Each row of a before or after table is a point. The points were changed in one or more steps. Then noise was added and the rows were shuffled. The steps act on columns, c1 being the first. What was done? A step turns or swaps two columns, mirrors them in a line or flattens them onto one, adds a multiple of one to another, or multiplies or shifts one. Angles are multiples of 10 degrees, from the lower column toward the higher: turns from -170 to 170, lines from 10 to 170 but not 90. Use the fewest steps. Two steps may share a column if one is a turn and the other turns, adds or multiplies; they go together, in the order done. Otherwise the lowest column goes first.

Before (8 x 2):
[[-6.0  0.0]
 [-1.3 -0.9]
 [-2.3  3.2]
 [ 2.9 -0.7]
 [-3.2 -4.2]
 [-0.7 -0.4]
 [ 4.9 -3.6]
 [ 1.5  2.2]]
After, 8 rows:
[[-0.8  2.8]
 [ 0.8 -1.3]
 [-5.8 -1.7]
 [ 5.7 -2.0]
 [ 0.6 -0.5]
 [ 1.5 -5.3]
 [-2.9  0.5]
 [ 3.1  2.3]]
Steps: mirror c1 and c2 in the line at 80 degrees

Before, 10 rows:
[[-2.9 -0.3  1.9 -0.1  1.0 -4.5]
 [-2.3 -1.0  1.1 -4.4 -1.9 -0.6]
 [ 4.1 -1.6  6.7  1.4 -4.2  2.8]
 [-0.2  0.1 -0.2  0.5 -2.7 -2.6]
 [ 0.3 -4.4 -4.1 -5.1  1.7  0.1]
 [-0.5 -0.3 -1.1 -1.4  0.0  0.4]
 [ 3.5  0.5  1.0 -1.8 -1.6 -4.0]
 [ 5.3 -4.5 -3.9 -5.4  0.8 -1.2]
 [ 3.0 -5.3 -2.5 -3.7  0.0 -2.0]
 [ 5.2  2.9  3.8  0.8  0.7 -4.0]]
After (10 x 6):
[[-2.1  5.6  2.8  0.9 -0.1 -4.4]
 [ 6.0  8.7  1.7  1.2  0.0 -3.9]
 [ 3.5  1.5 -5.4 -6.8 -0.2 -1.1]
 [-0.7  5.6 -0.9 -1.5  0.1  0.4]
 [-0.7  1.6 -3.9 -6.2 -0.1  0.3]
 [-1.8  4.9  1.9 -3.9  0.1 -0.5]
 [ 2.0  0.9 -3.4 -4.7  0.0 -2.0]
 [-0.3  6.3 -0.2  0.2  0.1 -2.8]
 [ 3.6  6.5 -0.4 -2.1 -0.2 -4.3]
 [ 6.2  4.5  4.8  2.7 -0.2  2.7]]
Steps: turn c1 and c3 by -20 degrees; add 0.3 times c3 to c4; shift c2 by 6.0; multiply c5 by 0

Before (9 x 11):
[[-0.2  1.9 -0.2  1.5  0.2  1.0 -3.5  0.6  0.6  2.4 -2.1]
 [ 1.9 -2.7  0.3 -1.6  1.5 -4.0  4.3 -1.9 13.3 -7.9  1.8]
 [ 2.0 -3.9  0.4 -2.3  2.3  3.1  4.7 -8.5  4.0  1.9 -2.7]
 [-0.2  0.5 -0.6  5.2  3.0  1.9  0.5  1.2 -1.2 -2.2 -1.3]
 [-1.7 -2.5 -2.8  4.5  0.5 -3.2 -1.0  1.6 -0.8  2.3 -2.2]
 [-2.1 -3.1  1.6  0.3 -0.3  3.2 -0.7 -1.5  0.2  1.9  0.4]
 [-2.0  0.7  0.0  0.5  1.9 -3.0  5.2 -0.4 -2.1  0.9 -2.5]
 [ 1.1 -3.5 -0.3 -1.4  0.6  3.0 -3.7 -0.9 -0.9 -1.1 -2.9]
 [ 5.8 -1.4 -3.7  1.7  0.0  3.4  4.4  1.9 -0.9 -1.4  1.9]]
After, 9 rows:
[[-1.8  0.5  0.3 -1.5  1.3 -1.8  0.7 -0.6 -3.1  5.2 -2.8]
 [ 1.1 -3.6 -0.5  1.2 -0.4  3.3 -1.0 -1.0  0.0 -3.3 -3.2]
 [ 1.9 -2.5  0.1 -7.3  0.4 -4.2 -7.9 -1.7 11.3  4.5  1.7]
 [ 0.1  1.9 -0.4  1.6 -1.0 -0.8  2.4  0.7  1.0 -3.4 -2.1]
 [ 0.1  0.8 -0.8  4.5  1.9 -2.2 -2.1  1.4 -0.6  0.3 -1.2]
 [-1.7 -2.7 -2.6  0.9 -0.4 -5.3  3.0  1.9 -2.0 -1.1 -2.1]
 [-1.9 -2.8  1.2  2.4 -1.2  1.6  2.0 -1.5  1.4 -0.6  0.5]
 [ 2.1 -3.9  0.3 -0.3  1.2  2.9  1.8 -8.5  4.5  4.5 -2.8]
 [ 5.7 -1.6 -3.4  3.6 -1.0  1.0 -1.5  1.5  0.3  4.3  2.2]]
Steps: turn c6 and c9 by 20 degrees; turn c4 and c6 by -50 degrees; shift c5 by -1.0; swap c7 and c10

Before (8 x 20):
[[ 2.5 -2.0  0.5 -1.1 -6.8  0.0  3.4 -5.3  0.1  2.8  5.1  3.0 -0.7  5.0
   0.7  3.1 -0.3  0.9 -0.6 -0.8]
 [-1.5 -2.7 -0.6  0.7 -0.5  1.3  0.0  0.8 -1.1  0.4 -3.6 -5.0 -2.3  0.2
  -0.9  1.8 -2.3 -2.3  2.3 -0.9]
 [ 0.2 -0.2  2.1 -3.6 -5.1  2.2  0.0  4.8  0.9  0.7  1.8  4.0  2.8 -3.3
   0.7 -2.8  1.0 -0.1 -1.5  2.4]
 [-2.1 -0.1 -3.8  1.2  2.3  1.1  0.6 -2.1 -0.2  0.2 -0.8 -1.7 -3.0 -2.5
   0.0  0.4 -2.8 -2.0  2.7  1.4]
 [ 1.2 -1.9 -1.2  0.5  1.9  3.0  1.4 -1.7 -1.8 -1.2 -2.9 -7.9 -1.7 -3.0
   0.6  1.2 -1.6 -1.9  0.9  2.7]
 [-3.1 -0.3  3.5 -1.7 -4.1  0.0  1.2  2.0 -0.4 -1.0  1.9  4.8  2.7 -7.8
  -1.6 -0.6  2.3 -2.8 -1.4  0.4]
 [-0.7 -2.0  3.4 -3.6 -1.5  0.7  1.6  4.2  2.3 -2.2  3.4  4.0  1.1 -3.2
   1.4  0.1  1.5 -3.1 -1.5  0.7]
 [-0.5 -1.6 -3.6 -1.5 -0.8  4.8  1.6 -2.1 -1.5 -0.3 -2.9 -3.7 -4.9 -2.1
  -0.7  3.3 -3.4 -3.5  1.1  0.6]]
After:
[[  6.1  -2.2  -1.0  -0.9  -6.8  -0.2   0.6  -5.3   0.1   1.4  15.4   2.9
   -0.5   5.1   0.9   4.6   0.7   1.0  -0.8  -0.9]
 [ -3.6  -2.7  -0.4   0.5  -0.7   1.4  -0.6   0.8  -1.0   0.4 -10.6  -4.9
   -2.3   0.0  -0.8   1.8  -2.2  -2.4   2.4  -0.9]
 [  0.4  -0.5   0.3  -2.6  -5.1   2.4   1.4   4.8   1.1  -0.7   5.6   4.2
    2.9  -3.3   0.7  -2.4   0.7  -0.1  -1.6   2.2]
 [ -1.6  -1.9   2.5  -2.4  -1.4   0.6   0.8   4.4   2.1  -3.1  10.2   3.9
    1.1  -3.3   1.6   0.7   1.8  -3.1  -1.4   1.0]
 [ -5.2  -0.1  -1.7   0.8   2.2   0.9   1.0  -2.3  -0.1   2.1  -2.0  -1.9
   -3.4  -2.5   0.1   1.3  -2.3  -1.8   2.8   1.4]
 [ -1.0  -1.6  -1.4  -1.0  -0.7   4.7   0.1  -2.1  -1.6   1.6  -8.6  -3.7
   -5.0  -2.2  -0.7   4.3  -2.5  -3.5   1.0   0.8]
 [ -7.7  -0.3   2.0  -1.3  -4.3   0.1   0.6   1.6  -0.5  -2.4   5.6   4.9
    2.7  -7.7  -1.5  -0.4   2.7  -2.7  -1.6   0.5]
 [  2.9  -1.8  -0.1   0.3   2.0   2.7   0.7  -1.3  -1.9  -0.1  -8.7  -7.9
   -1.7  -2.8   0.8   2.1  -1.0  -1.9   1.0   2.5]]
Steps: multiply c1 by 2.5; flatten c3 and c10 onto the line at 130 degrees; multiply c4 by 0.7; turn c7 and c17 by 20 degrees; turn c7 and c16 by 40 degrees; multiply c11 by 3
